Each row of a before or after table is a point. One or more steps were done to the points. Then noise was added and the rows were shuffled. The steps act on columns, c1 being the first. Name the steps. A step turns or swaps two columns, mirrors them in a line or flattens them onto one, adds a multiple of one to another, or multiplies or shifts one. Angles are multiples of 10 degrees, from the lower column toward the higher: turns from -170 to 170, lines from 10 to 170 but not 90. Use the fewest steps. Two steps may share a column if one is a turn and the other turns, adds or multiplies; they go together, in the order done. Otherwise the lowest column goes first.

Before, 10 rows:
[[  3.0   5.6  -2.7]
 [ -1.4   2.8  -2.6]
 [  4.3  -1.7  -2.5]
 [  0.2   0.8  -2.4]
 [  5.8   5.7  -1.3]
 [ -0.4   3.3  -0.2]
 [ -2.9 -10.0  -3.0]
 [ -1.7   5.0   4.6]
 [  9.8   5.3   6.8]
 [  3.8  -3.1  -2.5]]
After:
[[ 9.8 -1.5  2.9]
 [ 6.1  2.0 -3.5]
 [-3.0 -1.2  2.2]
 [ 3.7  0.4 -0.2]
 [ 3.1  2.4 -4.4]
 [-1.7 -0.9  1.2]
 [-0.6  0.9 -1.8]
 [ 0.4  1.3 -2.1]
 [ 4.3  0.6 -1.2]
 [-1.5  1.9 -2.9]]
Steps: flatten c2 and c3 onto the line at 120 degrees

Before (11 x 6):
[[ 4.1 -6.1  3.1  7.5 -6.4  3.7]
 [-2.6  4.5 -2.1  3.7  0.7 -3.7]
 [-3.1 -0.1  5.4  8.4 -2.4 -3.2]
 [-0.8  1.3 -7.2 -4.5 -1.1  0.5]
 [ 2.0 -1.3 -6.3 -6.3  4.6 -2.7]
 [-0.9 -3.2 -4.7 -0.9 -2.0 -1.6]
 [ 2.4 -0.2  0.1  9.1 -7.1 -1.9]
 [-5.5 -3.7  5.6 -0.2  1.0  0.3]
 [-9.8  2.8  0.3  4.8 -0.5  4.4]
 [-6.2 -4.4 -1.8  5.7  4.0  4.0]
 [ 7.1  1.8 -4.8 -1.8 -0.5 -0.2]]
After, 11 rows:
[[  7.5   1.8  -4.4   1.8  -0.6  -0.2]
 [ -0.2  -3.2  -4.7   0.8  -1.5  -1.7]
 [  4.3  -6.6   3.5  -7.7  -6.0   3.0]
 [ -0.9   1.2  -6.4   4.3  -1.0   0.3]
 [  1.5  -1.3  -6.8   6.3   4.3  -2.5]
 [-10.1   2.5   0.6  -4.9  -0.9   4.3]
 [ -6.4  -3.8  -1.7  -5.2   4.2   4.3]
 [ -2.4   4.4  -1.7  -4.2   1.2  -4.0]
 [ -5.9  -3.9   5.7   0.2   1.1   0.3]
 [  3.1  -0.5   0.3  -9.4  -7.5  -2.1]
 [ -2.8   0.1   5.9  -9.1  -2.3  -2.8]]
Steps: multiply c4 by -1

Before, 8 rows:
[[ 0.3 -8.1 -3.8 -4.7 -1.1 -1.4  0.1 -2.8  5.8  5.1 -5.2]
 [ 8.8 -5.6 -4.2  2.3  2.0  5.5 -0.7  1.7  8.9 -2.2  3.3]
 [ 1.3 -1.8 -1.6  4.3 -3.0  2.3  2.1  0.2 -2.8 -5.2  3.0]
 [ 1.8 -2.0  2.0 -0.5  2.5 -1.6  5.3  6.4 10.6  5.8  5.1]
 [-1.2 -2.0  4.7  2.3  8.4 -2.0  5.2  2.1 -1.6 -0.6  2.1]
 [ 0.9  0.4  1.3  4.3  3.0  3.1 -1.6  0.6  0.1  6.2 -8.1]
 [ 0.1 -3.2  3.7 -1.1  2.0  4.4  4.7  3.5 -4.5 -5.5 -0.4]
 [-0.5  5.1 -7.9 -4.0  3.6 -2.8 -7.6 -3.5 -7.6  2.4  3.2]]
After:
[[-1.2  5.2 -8.2 -3.7  3.8 -3.3 -7.8 -3.9 -7.7  3.0  3.2]
 [17.7 -5.6 -4.2  2.2  2.0  5.3 -1.2  1.6  9.1 -2.7  3.6]
 [ 2.1 -1.8 -1.4  4.0 -2.9  2.0  2.3 -0.1 -3.1 -6.8  3.2]
 [-2.6 -2.1  4.8  2.3  8.6 -1.8  4.7  2.3 -1.6 -0.7  1.8]
 [ 0.5 -8.1 -4.1 -4.4 -1.1 -1.3  0.2 -2.7  5.6  6.8 -5.3]
 [ 1.5  0.3  0.9  4.3  3.4  3.0 -2.0  0.6  0.0  8.3 -8.2]
 [ 0.6 -3.3  3.4 -1.0  2.1  4.2  4.6  3.3 -4.5 -7.1 -0.6]
 [ 3.6 -1.5  1.8 -0.9  2.8 -1.8  5.3  7.0 10.6  7.1  5.1]]
Steps: multiply c1 by 2; multiply c10 by 1.3

Before:
[[  2.7  -0.3   0.3  -0.7   7.3   4.0  -1.5   4.7  -2.6  -3.0  -4.0   4.7
   -7.0  -2.9]
 [  4.0   0.7  -3.9   2.9   4.0   4.6  -1.0  -1.1   1.3   1.4  -4.6   6.7
   -4.9   2.0]
 [  4.6  -3.5  -3.6 -11.4  -3.3   0.9  -2.1  -2.1  -0.2  -3.0  -4.8   5.8
    0.6   3.6]
 [  3.3   0.5  -3.9  -0.6   0.1   3.2  -1.8  10.2  -1.1   0.3  -1.0   2.8
    1.3   2.7]
 [  2.3   1.4  -0.9   0.7  -1.4  -1.9  11.6  -1.2  -1.5   0.1  -4.4   6.5
   -6.3  -2.6]
 [ -1.0  -0.7   0.1   2.1  18.3   2.3   5.5  -4.2   2.1   1.2   3.1  -1.1
    2.7  -1.2]
 [ -3.8   0.8   5.7   3.4  -3.4  -7.9  -3.5   1.4  -2.5  -1.7  -6.2  -4.5
   13.0  -2.3]
 [  1.9  -8.4  -2.5   2.8   8.4   4.3  -2.2  -3.2   0.0  -6.0  -0.3   2.5
   -6.7   1.0]
 [  0.3   0.9  -3.9  -2.8  -2.2   1.4  -0.4   0.5  -0.3  -2.3  -6.4  -4.2
   -1.6   3.4]]
After:
[[  1.4  -8.2  -2.8   4.8   8.2   4.4  -1.8  -3.0  -0.9  -5.5  -0.5   2.3
    6.4  -2.5]
 [ -4.0   0.4   6.3   5.7  -3.3  -7.9  -3.9   0.8  -2.4  -1.9  -5.8  -4.6
  -12.6   4.1]
 [  5.1  -4.2  -4.2 -18.7  -4.1   1.3  -2.6  -2.4   0.2  -2.7  -4.5   6.0
   -1.5  -3.2]
 [  2.6  -0.1   0.6  -1.2   7.4   3.8  -1.3   4.3  -2.8  -2.9  -3.7   5.2
    7.8   1.9]
 [  2.3   1.3  -0.6   0.7  -1.7  -1.7  11.7  -1.1  -1.1   0.3  -4.4   5.9
    6.9   1.2]
 [ -1.3  -0.3  -0.3   3.9  18.6   2.3   5.1  -3.9   1.6   1.2   2.7  -0.9
   -2.1   1.8]
 [ -0.1   1.4  -3.7  -4.1  -2.4   1.5   0.0   0.6   0.0  -2.3  -6.3  -4.5
    0.6  -3.3]
 [  4.0   0.8  -3.5   4.7   4.4   4.1  -0.9  -0.8   1.6   0.8  -5.0   6.5
    4.1  -2.7]
 [  3.3   0.2  -4.3  -1.1  -0.2   3.2  -1.8   9.8  -1.0   0.1  -1.2   2.3
   -1.6  -2.2]]
Steps: multiply c4 by 1.6; turn c13 and c14 by 170 degrees
